Every row gives one point. The last column is the point's height on a tilted bowl or saddle (a function of degree 2), plus a little noise. Count its main directions that bend up, bend down and stay straight.

Points:
[[-19  12  17]
 [-26  20  10]
 [ -1 -18  31]
 [-63  21   7]
 [ 47  40  46]
 [ -6 -12  31]
 [ 44  20  51]
 [-46 -59  45]
 [-50  46 -34]
 [-72 -37  64]
 [-67 -55  64]]
Directions: 1 up, 1 down, 0 straight

Points, 11 rows:
[[ 13  40  24]
 [ 84   3  91]
 [-58  16  22]
 [ -9  48  21]
 [ 20  14  26]
 [ 48   3  48]
 [-53 -33   2]
 [-45   8  13]
 [  0 -90  18]
 [ 64 -14  71]
 [ -6 -28  12]]
Directions: 1 up, 0 down, 1 straight

Points:
[[ 59   8 -52  95]
 [  8 -16  70  11]
 [-22  19 -24   9]
 [  3 -25 -17  29]
 [-25 -34  23  27]
 [-21  13  19  -5]
 [ 28  41  -3  24]
 [  5 -21 -32  40]
 [ 32  31 -19  34]
 [-40 -38 -33  62]
 [ 14 -20  56   5]
 [ -5 -55 -29  69]
 [-26 -16   3  14]
 [-20 -42  20  33]
 [-49  16  36   4]
 [ -3  -7  91  29]
 [-36  21  95  45]]
Directions: 2 up, 0 down, 1 straight

Points (18 x 4):
[[ 95 -31 -22 -56]
 [ -8 -29  -1  -3]
 [ 12   5   6  11]
 [-64 -13  -7 -64]
 [-53   7 -53 -79]
 [ 25 -21 -19   4]
 [ 18 -42 -63 -50]
 [ 12  21 -25  -5]
 [-20 -70 -17 -54]
 [ -1 -73 -10 -42]
 [ 10 -52  31 -17]
 [-53 -16  41 -59]
 [-35  34  24 -37]
 [ -7 -42  10 -10]
 [ -5 -69   4 -37]
 [ 11  39   0  -9]
 [ 31 -66  51 -47]
 [-27 -15  37 -24]]
Directions: 0 up, 3 down, 0 straight

Points:
[[-11 -66 -24   2  -1]
 [ 19  47 -20  13   6]
 [ -3   5   8  10   2]
 [-14  10  58 -22   7]
 [  9  26  -7   9   1]
 [ 35 -72  56  15  56]
 [-57  41  18  -4   0]
 [-34  36  42  16   9]
 [ 17 -20  34  34  30]
 [-16   1  17 -45  -5]
 [  7  44   4 -13  -2]
 [  2 -27 -18 -13  -5]
 [ 12  33 -37 -44   0]
 [-14  57   1  31   8]
 [-15 -15  14  10   4]
 [-11 -11  -1 -47  -7]
 [ -7   2  46 -31   3]
 [ 14 -40  25  19  23]
 [-17 -42  53  95  95]
 [-27 -21 -48 -52 -14]
 [ 43  -4  38   5  22]
 [ 15  -2  40 -37   6]
 [-13 -17   5  -4  -2]
 [  3 -19  25  -9   5]]
Directions: 3 up, 0 down, 1 straight
